Rows are points. Each copy is the shape, with its points in the same order, turned, moved and blurred by noise. Is it also mirrored, or only turned?

Shape (8 x 3):
-18,234,201
-103,330,333
12,-204,78
-54,130,-99
-99,-361,-39
-201,99,30
-123,88,93
167,-288,-36
Copy 1, 8 rows:
339,-103,-109
438,-182,-220
-43,-168,142
64,98,-105
-279,-177,126
70,-84,-196
130,-103,-123
-107,-78,295
Copy 1 is: mirrored
Copy 2 (8 x 3):
235,181,-101
351,225,-187
33,-205,71
-53,144,41
-159,-266,82
-13,103,-128
42,159,-111
-8,-177,278
Copy 2 is: mirrored

Shape:
-35,-61,31,126
167,-175,-72,-194
-117,-23,-245,102
100,91,-175,-212
360,28,-61,661
-141,-15,-222,-170
-138,4,-36,-122
-113,93,-40,-54
29,-92,-54,-149
Copy 1, 9 rows:
-13,18,-29,208
195,36,-275,1
-125,-241,-171,152
113,-98,-169,-161
372,-361,184,627
-134,-111,-219,-71
-105,9,-100,-29
-98,-43,14,-28
49,56,-179,-16
Copy 1 is: mirrored
Copy 2:
-29,-10,123,32
188,-226,134,-163
-46,2,-161,-39
128,-23,49,-305
373,354,57,477
-62,-85,-112,-294
-98,-60,80,-160
-109,11,58,-129
85,-114,89,-196
Copy 2 is: only turned
Copy 3:
-128,-46,85,141
147,-199,-63,-81
-275,-56,-199,60
22,52,-125,-220
50,254,-99,670
-196,-108,-148,-199
-179,-119,22,-124
-215,12,38,-103
-2,-135,-29,-117
Copy 3 is: only turned

Shape, 9 rows:
152,204,10,119,-147,-17
-182,123,-63,106,129,-53
-219,175,-262,-78,-150,33
7,-443,150,-155,-231,-279
220,109,95,117,-103,211
109,-272,-185,-38,-135,150
-225,25,98,143,-237,76
-85,-293,-177,107,66,-125
-148,188,135,43,266,-125
Copy 1:
87,212,113,153,-75,5
-226,54,62,139,171,-99
-279,209,-125,-93,-48,-49
156,-426,-4,-90,-234,-307
127,88,115,184,-76,243
70,-155,-283,71,-123,98
-244,-25,146,112,-240,9
-87,-229,-216,196,42,-198
-163,6,267,93,305,-120
Copy 1 is: only turned
Copy 2 (9 x 6):
79,366,105,199,-54,21
5,128,292,-37,-11,-198
35,152,182,-197,-271,-67
-436,-148,-102,334,-169,-131
146,224,152,225,-4,230
116,-187,-73,129,-174,73
-99,115,444,189,-235,4
18,-160,78,122,-77,-278
-153,257,340,-40,214,-166
Copy 2 is: mirrored

Shape (11 x 8):
214,76,-55,-240,-4,-112,-18,-364
183,-147,-9,52,126,-235,60,183
19,120,147,301,112,204,-50,-65
-18,-311,39,76,-88,-239,-289,258
79,28,432,-252,103,-315,-229,65
-23,209,157,-163,21,-265,-62,437
210,-78,208,-52,-82,15,37,207
92,185,-183,302,4,150,-110,-178
-11,40,221,235,-174,-83,202,-166
-142,-127,-43,126,102,-53,-84,176
-152,14,-35,103,119,272,-51,-225
Copy 1:
269,-33,182,-207,87,127,205,-123
25,11,-29,71,161,62,-93,290
-149,180,156,217,124,252,-82,-295
44,-184,-210,65,182,-71,-380,66
-51,101,218,-306,298,-217,-296,39
-251,268,-123,-249,62,-200,-196,206
39,226,-83,170,231,-110,-58,48
55,115,-34,121,-50,441,-4,-282
-11,39,269,283,-133,-68,-28,-176
-228,-145,-138,132,166,117,-157,-7
-158,-85,4,131,174,218,134,-380
Copy 1 is: mirrored
Copy 2, 11 rows:
72,283,-238,-224,-7,-114,-34,-263
32,-83,-89,-16,113,-334,9,214
-83,-6,-14,196,125,248,-130,22
-280,-77,100,-26,-107,-418,-222,234
18,36,232,-296,291,-330,-344,-89
-129,178,223,-223,360,-261,-79,352
107,50,229,-16,10,-161,2,136
-163,231,-270,218,-23,201,-101,41
-169,38,79,227,164,-71,154,-219
-277,-129,-48,-51,39,-95,-66,257
-218,-40,-142,-38,-44,312,-45,-48
Copy 2 is: only turned
Copy 3 (11 x 8):
126,219,-227,-229,-104,-172,-22,-227
178,-283,-8,-24,-126,10,-11,38
76,101,16,129,274,220,-119,-75
306,-283,-35,161,56,-271,-260,254
419,-63,237,-231,-98,-195,-385,-87
244,-43,265,-31,-317,52,-343,250
383,-9,155,65,-66,-31,46,58
-24,163,-300,201,168,169,-90,-53
-42,68,168,233,50,-101,3,-226
53,-181,8,52,120,-11,-150,265
-60,198,-118,-34,364,20,-55,74
Copy 3 is: mirrored
Copy 4 (11 x 8):
146,253,-80,-86,-106,58,-69,-380
237,-172,-84,-29,-63,-263,-20,-74
-47,-147,58,129,155,193,-23,74
-25,-195,-131,-22,-354,-265,-146,199
46,111,377,-204,-344,-189,-70,43
-20,148,95,-203,-97,-399,225,195
211,-136,26,-68,-233,-46,193,84
6,46,-272,147,275,189,-98,4
1,-19,64,385,-100,26,142,-138
-150,-275,-125,-30,-9,-198,-66,99
-211,-130,-120,22,121,215,-104,-177
Copy 4 is: only turned
